Every row gives one point. The points of each table are mixes of a few directions, plus a little noise. How many directions does each table use, and how many do they share? Where both have some left over, give the other angles between the two spaces (their principal angles), to ten degrees, smallest first.
In the rows, 128 means zero.

First (7 x 3):
[[155 100 120]
 [124 134 130]
 [172  95 118]
 [ 26 142 137]
 [125 112 124]
 [124 123 127]
 [170 189 141]]
Second, 4 rows:
[[ 92  89 120]
 [107 178 142]
 [143 166 137]
 [169  79 113]]
Directions: first 2, second 2, shared 2

First:
[[102  70 138 127 121 173 139 145]
 [118 107 127 125 127 140 139 125]
 [136 134 139 136 122 134 112 154]
 [155 180 129 135 130  95 106 133]
 [152 169 133 137 127 106 105 143]
 [126 112 143 134 121 150 116 158]
 [169 240  88 118 151  22 131  49]
 [103  90 109 111 136 134 166  86]
 [ 94  46 147 129 116 195 137 163]]
Second, 9 rows:
[[182 122 144  98 112  87 105 139]
 [ 94 162 109 161 182 139 101 135]
 [154 107 108  93 129 166 137 120]
 [154 133  98 151 168 135 147 151]
 [134  84 131 123 158  96 119 136]
 [103  93 167  56  32 166 135  72]
 [120 155 119 175 146 119 143 147]
 [128 129  98 122 140 183 149 120]
 [ 85 166 180 174  86  63 117 132]]
Directions: first 2, second 5, shared 1; angles 90

First (9 x 14):
[[138 115 134 210 135 129 126 163 121 119 136 104 103 108]
 [144 129 135  72 110 126 118  86 132 159 106 159 165 157]
 [154 114 103  98 116 137  77 139  98 120 103  87 101 131]
 [ 84 118 161 117 116 133 161 119 176 137 139 139 137 135]
 [162 141 144 207 105 119  91 207  90  92 131 102 127  92]
 [125 105 129 192 178 141 152 116 132 164 143 119  91 122]
 [171 126  70 106  99 104 104 109 114  86  92 125 130 149]
 [107 135 120  86 127 126 139 110 142 121 131 140 136 138]
 [ 66 167 159  66 168 135 178 101 150 153 171 181 163 126]]
Second:
[[116 129 139  84 108 106 107 113 129 111 136 143 114 137]
 [122 134 132  61 101 124 153 162 153  91 114 124 139  88]
 [129 105 113 249 160 158 122 120  83 166  93  96 128 162]
 [153 125  97 220 178 187 106 132 119 200 116 128 123 136]
 [104 126 136  86 105 120 126 140 127  96 115 115 128 114]
 [115 137 119  39 113 112 118 117 145 104 143 135 113 134]
 [155 115 133 116 102  98 152 149 152 121  92 167 133 133]
 [132 139 156 215 150 144  99 113 109 162 164 133 137 117]
 [131 143 123  80 131 102 165 105 144 102 176 112 139 137]]
Directions: first 6, second 6, shared 1; angles 30, 40, 50, 60, 90

First:
[[154  91 149 124 141 131 121  93 152 129 152 145 115 190 116  74 109  92
  121 178 176  98 123 189]
 [113 133 173 123  61 113 151  92 147 155 110 134 139 173  44  30 150 124
   90 104 108 110 149 168]
 [159  91 141  97 171 124 100 112 131 114 153 113 119 167 127  96 122 103
  128 187 175 105 109 171]
 [143  99 125 135 156 119 136  40 134 119 150 137 140 183 123  36 132 109
  149 150 152  95 117 209]
 [122 147 111 144 127 149 122 201 127 131 122 139 109  80 173 236 101 136
  129 121 125 158 133  58]
 [106 164 120 106 117 116 122 173  97 125 101  89 143  67 119 171 163 166
  124  84  79 158 130  65]
 [117 149 107 132 134 132 126 165 112 123 118 119 130  81 156 190 129 148
  138 106 107 151 127  78]
 [110 153  99 162 119 140 143 149 122 131 117 145 128  84 166 190 117 145
  145  93 102 151 136  84]]
Second, 10 rows:
[[130 105  93 149 150 169  86 141 122 116 139 147 137 116 141 136 115 125
  147 137 154 140 121 121]
 [ 74  76 107 143 184 213 141  90  79 141 131 145  80  92 152 118 113 173
  173 119 184  73  94 134]
 [166 149 170 114 121  78 194 157 150 142 135 138  69 145 202 220  86  99
  113 161 126 107 134 130]
 [168 147 150 105 104  74 148 163 143 129 125 132 112 145 169 177 114  91
  112 147 100 138 139 136]
 [172 131 110  81  67  96  93 162  88 129 136 143 176 113 131  59 162 107
  144  80  69 125 134 190]
 [153 133 132 116 102 117 153 143 108 144 158 150 125 110 156 114 122 128
  146 101 123  90 129 165]
 [125 132 121 172 135 168 141 114 138 139 181 148 147 105 116 107 110 156
  144 111 177  95 133 129]
 [139 123 116 121 130 119  96 149 133 116 112 129 130 139 138 151 124 102
  121 147 113 161 129 120]
 [112 143 117 157 142 125  74 119 177 102 105  97 173 158  59 126 146 117
   91 156 124 205 140  73]
 [ 37 142 165 129 148 123 153  41 139 129  59  54 129 153  14  69 187 178
   87 121 107 148 123  83]]
Directions: first 4, second 5, shared 1; angles 60, 60, 90

First, 10 rows:
[[126  96 170 151 118 174 149  75 127  83 125 129 121 100 146  72 101  95
  121 125 172 118 177 113 196 133 121 176  99 131 113 174]
 [128  83 129 124 135 135 109 121 106 139 124 157 139 154 156 114 144 106
  129 167 104 142 144 121 131 120 104 131 112 118 132 134]
 [128  80 121 119 139 130 102 128 102 149 124 162 142 163 159 121 152 107
  130 175  92 147 140 121 120 117 101 124 113 116 136 127]
 [128  69 105 107 146 115  85 146  91 172 124 176 151 188 165 136 171 108
  133 197  62 158 128 124  95 112  92 106 116 110 144 112]
 [127 145 145 140 119 141 149 111 142 102 129 109 117  99 117 115 106 130
  125 101 162 114 137 127 154 135 141 145 127 136 119 143]
 [128 135 125 126 128 124 128 133 130 130 128 125 127 128 124 133 128 132
  128 125 127 127 123 130 123 128 131 124 132 129 129 124]
 [130 187  98 115 129  89 128 171 145 152 133 105 124 128  92 179 135 170
  133 100 115 124  79 145  76 131 151  91 162 134 135  91]
 [128 181 135 137 117 126 156 128 156 105 132  91 112  89  95 136 102 152
  125  77 167 108 115 135 135 139 157 132 145 141 119 129]
 [128 233 144 148 105 127 185 126 184  81 136  54  96  50  63 143  75 174
  123  25 208  87 104 141 146 151 187 139 160 155 110 131]
 [128  72 110 111 144 119  90 141  95 166 124 172 149 181 164 131 166 107
  133 191  71 155 132 123 103 113  94 112 115 112 142 116]]
Second:
[[127  82 137 130 132 145 116 110 109 128 124 153 137 144 156 104 136 101
  127 161 117 138 153 118 145 122 106 141 107 120 129 143]
 [126   7 153 132 139 171  97  82  79 129 118 194 150 171 202  65 150  58
  126 215  98 155 193 102 173 113  70 162  74 108 130 166]
 [128 158 122 127 125 117 136 140 141 128 130 111 122 117 109 144 122 146
  129 106 136 121 111 135 117 132 143 119 142 133 127 119]
 [128  97 134 129 131 139 120 116 115 128 125 145 134 139 147 112 134 110
  128 150 120 135 145 121 140 124 113 137 114 123 128 138]
 [128 114 131 128 129 133 124 123 122 128 127 136 130 133 136 121 130 120
  128 138 124 131 136 125 134 126 121 132 122 126 129 132]
 [129 172 119 127 124 112 139 144 146 128 132 105 120 112 101 151 120 153
  129  97 139 119 104 137 112 133 149 116 148 135 127 114]
 [127  29 148 131 137 163 103  90  87 128 120 182 146 163 189  76 146  71
  126 199 104 150 182 107 165 115  81 155  84 111 130 159]
 [128 109 132 128 130 135 123 120 120 128 126 139 132 135 140 118 131 117
  127 142 123 132 138 124 135 125 119 133 119 125 128 134]
 [130 247 104 124 117  86 158 173 177 127 138  63 106  85  55 191 106 197
  130  42 157 101  63 154  83 143 185  95 181 148 126  90]
 [129 183 117 126 123 109 142 149 151 128 133  98 118 108  94 157 118 160
  129  89 142 116  98 140 107 135 154 113 153 137 127 110]
 [130 209 111 125 121  99 149 159 161 127 135  83 113  99  78 171 113 175
  130  69 148 110  84 145  97 138 167 105 165 142 127 102]]
Directions: first 2, second 1, shared 1
